Every row gives one point. Each copy is the shape, with its points in the same order, stretched, turned, moved and blurred by noise. Say if it was mirrored as well.
(in the rows, 128 means zero)

Shape:
[[160 114]
 [124  70]
 [ 83 121]
 [144 207]
 [138 122]
 [ 96 108]
 [ 69 118]
 [163 162]]
Copy 1 (8 x 2):
[[169 121]
 [144 186]
 [120 136]
 [178  16]
 [163 127]
 [121 158]
 [102 148]
 [188  64]]
Copy 1 is: mirrored
Copy 2:
[[157 156]
 [ 89 186]
 [ 62 142]
 [186  85]
 [133 147]
 [ 72 155]
 [ 44 141]
 [186 118]]
Copy 2 is: mirrored
Copy 3 (8 x 2):
[[118 117]
 [104 180]
 [174 186]
 [206  66]
 [140 131]
 [153 179]
 [182 200]
 [158  79]]
Copy 3 is: only turned

Shape, 7 rows:
[[133 129 115]
 [192  80 167]
 [ 90 124 115]
 [143  65 157]
 [170  34 129]
 [121 153 159]
 [138 109 117]]
Copy 1 (7 x 3):
[[121 129 124]
 [170  34 122]
 [ 93 148 159]
 [136  60 157]
 [119   7 127]
 [164 154 148]
 [115 100 124]]
Copy 1 is: only turned
Copy 2, 7 rows:
[[147 102 136]
 [153  40  84]
 [133 117 178]
 [139  51 132]
 [184  26 139]
 [104 113 114]
 [157  87 140]]
Copy 2 is: mirrored
Copy 3, 7 rows:
[[135 123 117]
 [120  89 220]
 [ 98 152 100]
 [ 78 125 192]
 [ 56  75 199]
 [154 164 139]
 [112 113 132]]
Copy 3 is: only turned
Copy 4:
[[110 137 129]
 [ 98  40 144]
 [ 96 140  95]
 [ 71  42 105]
 [ 37  17 120]
 [146 141 115]
 [ 93 117 125]]
Copy 4 is: mirrored

Shape:
[[112 134  56 125]
 [112  92 164 155]
 [153 114  65  68]
 [172 125  44  97]
 [ 83 153 196 136]
 [109 147 156 150]
 [196 122 158 137]]
Copy 1:
[[ 69  60 129 149]
 [148 189 115 102]
 [113  15 117 174]
 [112   9 104 139]
 [140 196 166 124]
 [129 159 150 107]
 [199 131 126  69]]
Copy 1 is: only turned
Copy 2 (7 x 4):
[[ 81 103 192 118]
 [157  99 110 125]
 [101 198 205 138]
 [ 85 198 184 113]
 [130  56 112 177]
 [116  79 110 147]
 [138 200  68 127]]
Copy 2 is: only turned

Shape (12 x 6):
[[  7 125 136 113 118 135]
 [176  96 140 115 163 162]
 [201  65 141 119 127 124]
 [ 38 130  99 134 123 134]
 [ 85 144 145 146 118 126]
 [158  82 141 165 178 127]
 [195 133  98 117 151  94]
 [122 172 125 146 100 138]
 [134  68 111 147 123 168]
 [183  84 123 156 120 117]
 [166 155 137 120 159  96]
 [187 105 110 148 155 149]]
Copy 1:
[[130 195 191  77  27 209]
 [128 122 141 103 153  77]
 [124  98  75  71 181  91]
 [124 189 158 110  53 189]
 [150 155 156 116 109 183]
 [136 157 118  98 179 117]
 [ 75  88  85 134 189 105]
 [156 120 147 146 128 158]
 [158 158 111  87 118 114]
 [140 117  68  97 182 116]
 [ 91 101 136 135 180 127]
 [133 125 111 129 174  85]]
Copy 1 is: only turned
Copy 2 (12 x 6):
[[242  67 121 137  46 185]
 [120 136 169 131 181 140]
 [ 82 131 181 115 163 158]
 [211  66  89 129  78 180]
 [187 131 116 117  83 161]
 [127 119 146 128 173 190]
 [ 91 161 121 179 162 123]
 [159 166 102 108 109 118]
 [131  75 156  99 158 174]
 [ 78 126 145 113 151 168]
 [124 189 125 169 130 128]
 [110 139 146 115 195 141]]
Copy 2 is: mirrored
Copy 3, 12 rows:
[[129  94  75 108 223 232]
 [104 103 193 140  94 113]
 [157  84 180 183  81 117]
 [142 132 112 101 185 222]
 [146 104 100 103 165 156]
 [146  75 210 138 149 130]
 [153 170 149 177  72  81]
 [143 147 103  86  98 129]
 [138  90 203 116 109 195]
 [177  97 180 151  90 132]
 [140 144 115 157 114  66]
 [133 127 210 125  75 117]]
Copy 3 is: mirrored

Shape (11 x 8):
[[105 187 125  84 134 118 147 118]
 [123 120 166 140 107  87 139 150]
 [159 132 119 141 105 122 118 174]
 [ 94 115  89 117 136 113 146  83]
 [126 107 138 151  91  87 137 163]
 [ 62 169 118 116 164 125 140 141]
 [112 176 121  82 143 119 104 109]
 [138  96 129 156  98  50 100 176]
 [115 103 110  67 171 124 144 122]
 [121 154 146 112 148 149  96 102]
 [126 104 150 135  49 107  83 179]]
Copy 1:
[[152 138 208 140 114 142  92 112]
 [118 143 102 103  92 121  65 168]
 [ 90 107 135 105 109 160 119 168]
 [176 156 144 137 163  83 104 121]
 [107 148  93 100 103 123  77 190]
 [121 143 179 124 156 132  96  85]
 [159 103 194 129 130 152 100 107]
 [107 103  83  79 107 124  50 213]
 [151 116 161  70 148  88 112  94]
 [146 104 152 130 137 149 127  86]
 [ 98 139  66  81  93 192  95 214]]
Copy 1 is: only turned
Copy 2, 11 rows:
[[150 134 146  96 102 166 147 129]
 [101 143 101 100 112 143 134 105]
 [119 166  98 131 100 118 147  97]
 [141  96 130 133 158 162 135 104]
 [101 146  87 115 126 135 148  85]
 [130 169 155 126 130 173 131  82]
 [137 115 148 139  80 162 134 125]
 [ 89 143  62 165 106 157 156  84]
 [157 130 121 134 108 173  93 102]
 [107 103 165 133  87 127  97 120]
 [101 110  96 135  96 116 155  43]]
Copy 2 is: mirrored
Copy 3 (11 x 8):
[[ 83 157 126 165 116 168  80 194]
 [102 162 101  68 117 101 162 163]
 [130 121 138  71 141  82 129 116]
 [116  99  95 213  86 135 142 132]
 [113 117 104  50 112  85 162 141]
 [133 129 122 184 158 146 124 241]
 [120 164 109 183 115 154  91 162]
 [153 120  69  30 100  28 154 138]
 [ 56 126  82 219 154  97 129 144]
 [147 193 124 181 144 158 145 128]
 [142 116 103   7 140 122 171  97]]
Copy 3 is: mirrored
Copy 4, 11 rows:
[[132 172 141  79 119  99 128 101]
 [168 135 108 139  99 162 138  92]
 [123 139  86 152 124 150 149 108]
 [116 181 131 110 112 128  68 131]
 [149 140  91 150  91 174 132  92]
 [118 143 154 112  84 105 121 122]
 [133 192 120 104 112  85 126 122]
 [150 176  83 192  67 180 150  90]
 [118 171 131 107 110 148 117 172]
 [142 141 113 118 126  89 107 143]
 [156 136  30 140  80 161 144  98]]
Copy 4 is: mirrored

Shape:
[[144  78 114 172 172 157 139 166 128]
 [105 170 188 127 149 156 140 145  70]
 [ 97 175  97 100 144 130 154 118 162]
 [112 167 121 131 244 141 132  68 107]
 [151  70 113  93  84   7 165 178 101]
 [ 68 171 142 103  85 148 132 178 121]
 [163 109  92 104  94 159  72 162 163]
 [135 162 153 141 202 157 133 142 151]
 [134 134  79  92 124 168 156 169  60]
 [136 142 142 141  87 161 127  72 149]
 [ 26 144 200 172 167 157  78 170 131]
 [149  57 141  85 100 147 132 127 163]]
Copy 1, 12 rows:
[[127 124  84 115 135 119 130 189 124]
 [141  83  83 177 139 159 108  98 117]
 [144 120 161 143 136 155  90 153 175]
 [168 139  80  49 138 213  27 153 140]
 [ 81  40 170  92  75 102 102 173 113]
 [112  95 130 231 133 147 131 125 164]
 [ 61 130 117 153 171  77 130 164 183]
 [167 109  91 126 146 129  64 159 147]
 [114  75 100 152 160 168 174 155 166]
 [114 163 154 167 124 116 149  80 145]
 [111 144  55 225 121 152  42 148 127]
 [ 71 107 175 151 168  80 144 135 100]]
Copy 1 is: only turned
Copy 2 (12 x 9):
[[115 189  94 104 180  96 222 173 136]
 [112 196 145 152 132 180 142 165  96]
 [163 145 111 133 167 180  86 112 135]
 [ 77 192 133 149 160 152  93 123 168]
 [152 116 133  93 124  18  83 150  69]
 [174 162 108 151 130 180 154 140  79]
 [172 156 112 104 160  94 233  90 122]
 [104 194 119 100 165 193 134 141 136]
 [155 164 155 159 189  95 192 148  90]
 [150 127 124 143 124 181 160 124 169]
 [104 244  61 133 105 170 189 162  93]
 [188 159 116 110 134  64 197 133 162]]
Copy 2 is: only turned

Shape, 15 rows:
[[ 92 158 170 180 174  84 122 165 163 151  99]
 [119  65 105  95 105 153 187 138 139 142 154]
 [ 90 165 132 136 184  53 113 164 155  67 102]
 [123 161  82 100 145  60 149  79 163 187  91]
 [ 92 109 141 172  92 129 107 132 117 106 172]
 [128  84 103 147 134 165 157 149  62 125 141]
 [132 162 106  69 190 105 104  64 165 160 130]
 [164  42 118 153  78 141 138 145 117 123 156]
 [110  97 142 127 143  92 143 128 107 136 152]
 [ 93 157 219 137 163  59 121 141 118  88  88]
 [162 124  76  97  58 168 186 129 105 162  95]
 [ 80 100 119 116  98 115 118 153 109 153 189]
 [184 201 165 121 149 118 181 186 142 112  93]
 [134 107  93 127  91 178 210  95 129 135 144]
 [112 155 112  74 157 126 121 106 180 164  59]]
Copy 1 (15 x 11):
[[ 76 164 174 173  47 133  83  85 132 136 194]
 [145 101  93 103 147 110  72 148 126 101  83]
 [ 63 127 155 196  40 137 109  75 109  83 171]
 [101  66 181 110   7 152 100 112 106 132 146]
 [ 92 171  91 125 197  93 140 110 189 108 139]
 [187 148 135 150 164  93 129 134 149  90  77]
 [ 95  45 156 183  37 154 137 157 112 121 145]
 [165 171  53 105 193 123 141 147 162 106  47]
 [129 151 118 135 101 110 113 127 164 105 135]
 [ 61 197 150 186  63 145 116  90 164  72 248]
 [191  80 117  52 150 137 110 114  88 113  91]
 [137 116  89 111 142  77  94  99 179 134 133]
 [140 135 129 123  74 137  99  76  17  84 189]
 [135 106 111  70 177 104 107 149 115  95  97]
 [ 95  47 178 176  40 195  84 139 112 128 162]]
Copy 1 is: mirrored
Copy 2:
[[ 90  36 119 137  92  85 126  99  86 133 156]
 [150 168 147 186 166 125 136 111 145 130 102]
 [ 55  98  93 144  89  59 105 124  94 141  68]
 [115  65 122 158 125 137 219 160 110 200 113]
 [120 122 155 104 166  99  96 105 151 117 118]
 [ 93 140 187 161 128 135 138 128 145  92 122]
 [ 92 106 106 152 134 168 128 160  94 194 120]
 [107 173 148 156 160 119 130 127 198 127 184]
 [103 122 153 163 142  78 113 140 119 151 126]
 [ 92  94 121 116  60  43  73 149  87 171 125]
 [170 115 165 159 120 196 220 134 204 139 114]
 [164 109 142 166 196  95 101 134 148 123  93]
 [ 79  68 135 175  37 138 137  67 173 166 125]
 [134 151 197 140 147 164 183  74 154 141 103]
 [144  92  87 147  95 175 158 168  90 153 117]]
Copy 2 is: only turned

Shape:
[[108 148 123  91 159 105 118 145 121  90 142 187]
 [171 174 100 137 127 172 154  90 100 137  86 193]
 [ 59 178 133 128 182 129  61 106 167 185 160 155]
 [145 175 114 200 116 106 166 174 140 141  82 134]
 [105 102  89 202 132  92 160 178 131 162 116 162]
 [115 156 162 132 132 197 135 137 114  95 161 179]
 [177 119  78 120  89 105  80  92 198  62  69 168]
 [ 85 165 119 164 107  81  58 175 117  91 176 166]
 [119 138 162 131 175 140  53 155 167 175 167 115]
 [ 95  65 130 168  78 169  76 135 117  62 112 196]
 [129  61 160  97 174  99 131 164 117 137 164 164]
 [169  87 131 132  80  96 133 162 204  99  73 193]
 [140 187 119 106  80  89  61 135  99 167 119 142]
 [ 99 147 155 186 180 130 137 126  97 153  89 136]
 [ 94  88 142 105 150  88 153  67 152 155 176 136]
 [154 126 185 185 142 139  98 121 105 157 168 188]
 [176 149  71 175  97 176 115  87 141 100  92 160]]
Copy 1, 17 rows:
[[126 108 118 204 172 162 107 163 176 102 144  70]
 [107 171 132 153 145 101 158 210 211 169 133  78]
 [230  69 145 187 103 166 129 166 160 162  63 137]
 [117 127 188  90 197  74 208 142 175 148 122 126]
 [101  91 132 100 143  83 197 116 164 124 115 157]
 [153 182  98 219 115 103 191 162 179  88 118  84]
 [102 138  93 144 213  88  51 130 113 190 169 177]
 [162 101  94 190 171 151 186 139 105 102 150 139]
 [229 108 141 151 112 156 120 146 124  96  78 159]
 [119 160  30 201  95  51 177 123 158  95 182 207]
 [151  88  84 152 125 165  88 121 158  33 136  97]
 [101 127  66 122 249  76  74  88 155 118 144 159]
 [163 134 113 110 187 208 147 148 141 159 147 144]
 [169 116 165 142  72  99 183 176 221 125 151 139]
 [149  71 108 127 114 147  76  71 148 160 128 107]
 [203 134  58 157 111  70 204 165 184  90 117 110]
 [ 94 183 117 144 139  37 158 184 132 195 131 152]]
Copy 1 is: mirrored
Copy 2 (17 x 12):
[[110 114  99 167 149 139  97 101 148  71  78 116]
 [ 98 134  62 176 123 194 104 196 111 107  73  49]
 [ 65  93 136 155 119 133 170  46 132  88 168  76]
 [118  83 124  79 111 119  82 211 187  64 152  48]
 [ 84  81 138  28 158 120 133 184 155  78 124  74]
 [110 127 112 223 178 172  75 120 117  83 137 133]
 [123  93 129 129  83 165 112 151 206 203  53 128]
 [132 145 158 119 171 123  76  72 188  82 147 118]
 [ 64 113 201 152 111  96 163  86 165 107 151 137]
 [103 143 136 130 187 179  55 122 113 186  97 158]
 [ 68 122 143 114 175  77 142 109 103 117  82 160]
 [ 80  69 104  76 118 111  79 169 194 182  96 141]
 [113 180 124  95  94 139  99 136 143 114 102  92]
 [ 99 103 132 118 137 111  99 154 108  67 136  51]
 [119 107 120 118 166 116 204 103  82 127 138 146]
 [ 70 146 130 147 201  93 106 123 127 149 149 106]
 [126 121 116 158 117 210 109 209 165 153  76  71]]
Copy 2 is: only turned

Shape:
[[115 125 138  89 154 111 189 157 126  96 119 147]
 [ 96 124 149 121 143 119 179 151 113  99 178 117]
 [119 121 148 178 158 176 184  87 186  98 132 160]
 [ 97 139  90 133 149 115 142 103 106 138 172 155]
 [109  84 143  88 149 174 122  88 120 137 120 151]
 [ 82  73 134  77 110  83 121  84 196 144 120 152]
 [170 146 133 126  34 104 111 147 142 150 240 119]
 [106 154 131  79  86 168 185  82 121 121 118 151]
 [ 81 136 134 165 143 154 214 123 101  99 133  95]
 [102  64 120  81  72  60 193 109 103  89 160 171]
 [105 143  34  85 138 128 111 136 119  95 164  83]
 [101 141 139 113 130 171 138 167 117 105 124 155]
 [121 150 114 235 135 129 161 187 116 106 142 114]
 [147 129 115  93 106 155 126 137 119 102 128 127]
 [236 132 142 143  79 126 110  84 121 229 163 114]
 [126 127 136 129 145  82  98  92 118 102 120 128]]
Copy 1, 16 rows:
[[ 75 143 124  87 112 124 104 140  78 183 144 167]
 [ 73 138  79 116  76 113 144 114  89 127 146 162]
 [126 224 151  73  70 123 151 178  63 125 175 144]
 [ 94 171  46 164 132 130 147 142 100 152 148 118]
 [121 175 134  85 117  87 131 158 107 146 196  71]
 [173 148  86 135  73  99  42 136   8 133 147  73]
 [227  90  18 125 110 185 168  62 112  57  88  84]
 [132 130 156 109 184  89 175 186  81 105 115  92]
 [ 63 147 120 142  91  71 191 141 130 132 162 182]
 [111 151  73 126 125 113 120  76  51 149  22 103]
 [ 93 120  59 203 114 173  62 168 199 116 102 123]
 [108 114 151  87 100 126 158 174 126 170 155 162]
 [109 127  91 149  66 140 178  87 154 184 156 224]
 [135 115 139 105 146 141 131 137 147 131 131 105]
 [249 137  40 123 222 125 182  24 122 100 200  34]
 [102 134 107 156 130 186  85  80  72 134 171 117]]
Copy 1 is: only turned
Copy 2, 16 rows:
[[122 134 137 118 145 160 167 150 167 164 161 132]
 [130 107 123 136 147 149 149 124 104 166 158 150]
 [193 126 148 166 159 100 218 158 107 106  90 150]
 [130 101 112 131 137 158 164  75  86  95 118 135]
 [176  69 179 103  99 130 201 102 155  82 168 115]
 [142 101 211  38  79 141 112 128 158  79  77 118]
 [130 159 153 155 190 192  20 124  72 138  84  60]
 [158 144 138  73 146 106 185  98 122 107 169 114]
 [152 124  79 129 155  70 174  76  91 170 165 183]
 [ 91 115 153  55  68 163 156  96 126 183  96 107]
 [136 162 125 135 108 206  65  57 124 123 233 183]
 [110 134 131 170 161 131 182 124 116 149 197 128]
 [ 79 158  65 236 184  94 114 121  66 180 115 163]
 [137 155 143 139 137 166 132 130 148 134 193 106]
 [211 111 158 131 190 131  53 129 152  50  34  31]
 [146  96 129  95  84 160 121 146 137  89 126  96]]
Copy 2 is: only turned

Shape:
[[143 110 146 102 131 118  87 135 147 118 134 200]
 [106 129 139 122 108 130 123 122 140 117 125 115]
 [139 140 148  94 105 148 134 158 135 129 137 162]
 [143 116 116 100 131 136 138 116 163 108 123 110]
 [115 105 123 136  96 161 139 107 163 131 133 115]
 [158 154 143 124 131 146 131  76 124 140 168 122]
 [148 138 149 135 128  88 136 160 154 137 115 126]
 [132 118 135 121 125 137 128 162 116 108 118 132]
 [163 105 134 110 122 159 116 163 130 123 114 183]
 [144 128 151  92 104 109 119 121 125 186 112 113]
 [ 89 109 119 132 125 131 143 156 119 156 122 117]
 [136 121 125 121  98 113 125  64 127 118 123 184]
 [103 162  89 122 108 166 123 158 117 173 123 125]
 [165 116 136 108  78 164  86 156 127 135 146 110]
 [159 147 145  97 123  20 139 132 120 169 166 169]]
Copy 1 (15 x 12):
[[182 116 149 146 109 122 120  75 110 144 114 124]
 [167 134 119 118 136 127 131 129 148 118 133 120]
 [152 104 115 126 156 130 115  91  98 129 108 106]
 [147 129  87 130 105 148 159 107 123 105 139 126]
 [165 128 113  80 107 118 149 133 119  93 123 124]
 [176  78 134 181 128 110 170 156 119 114  94 123]
 [129 120 127 148 144 122 116  86 175  89 134 141]
 [124 146 129 129 151 148 128 105 124 121 119 111]
 [140 117 127 121 122 142 107  72  80 119  89 115]
 [181 101 123 170 143 158  83 130 124  92 136 158]
 [121 151 123  98 149 114 107 144 144 105 152 140]
 [181  87 140 132  76 131 124 131 132 151 108 124]
 [123 109 129  81 164 123 119 136 114 129 117 173]
 [182 113 154 134 167 166 127  98  54  85 115 123]
 [154  56 149 210 146 108 100 111 162 107 168 143]]
Copy 1 is: mirrored
Copy 2:
[[154  69 157 121  78 105 135 148 113 164 132 157]
 [141 125 120 108 124 125 118 146 130 142 124 109]
 [135  85 165  91  98 123 117 160 128 129 121 147]
 [138 114 137 152 139 140 110 163 152 144 157 122]
 [153 131 151 128 123 121 117 154 166 156 126 101]
 [119 102 142 139 117  75 126 149 146 109 128 116]
 [122 119 151 108 119 150  74 120  90 127 131 163]
 [135 109 134 120 107 153 122 145 134 141 105 146]
 [149  79 177 132  85 138 138 164 129 152 108 163]
 [ 86 108 173  98 149 122  89 128  82 141 122 123]
 [134 146 146  88 140 152 121 103 113 146 113 143]
 [183  91 131 157 102  89 144 153 131 130 119  81]
 [106 154 163  69 112 139 152 110 108 121 145 116]
 [ 86  87 171 112  93 132 118 172 149 168 115 107]
 [102  58 151  90 136 120  76  65  57 117 150 160]]
Copy 2 is: mirrored
Copy 3:
[[134  87 136 107  89  68 126 146 118 141  87 126]
 [113 131 149 139 121 109 121 122 132 130 149 138]
 [157 102 142 138 102 108 109 120  94 147 108 114]
 [155 144 174 120 103 106 107 124 143 118 158 125]
 [107 162 172 119 143 126  96 121 104  92 144 140]
 [137 157 112 140  60 160 105  89 135 115 129 128]
 [138 109 126 110 115  96 101 138 132 164 145 139]
 [148 129 137 150 141  99 119 151 126 136 129 138]
 [165  99 141 122 140  96 102 158  96 113  90 114]
 [130  90 138  89 107 125 121  79 151 151 129 121]
 [110 152 139 109 156 128 128 131 118 148 132 134]
 [130 116 129 100  61 130 143 133 104  93 126 135]
 [138 154 119 102 142 127 116  81  88 143 128  86]
 [153 124 139 145 151  88  89  86 118 124 106 143]
 [150  92  82  76   7 118 149  95 133 222 106 164]]
Copy 3 is: only turned
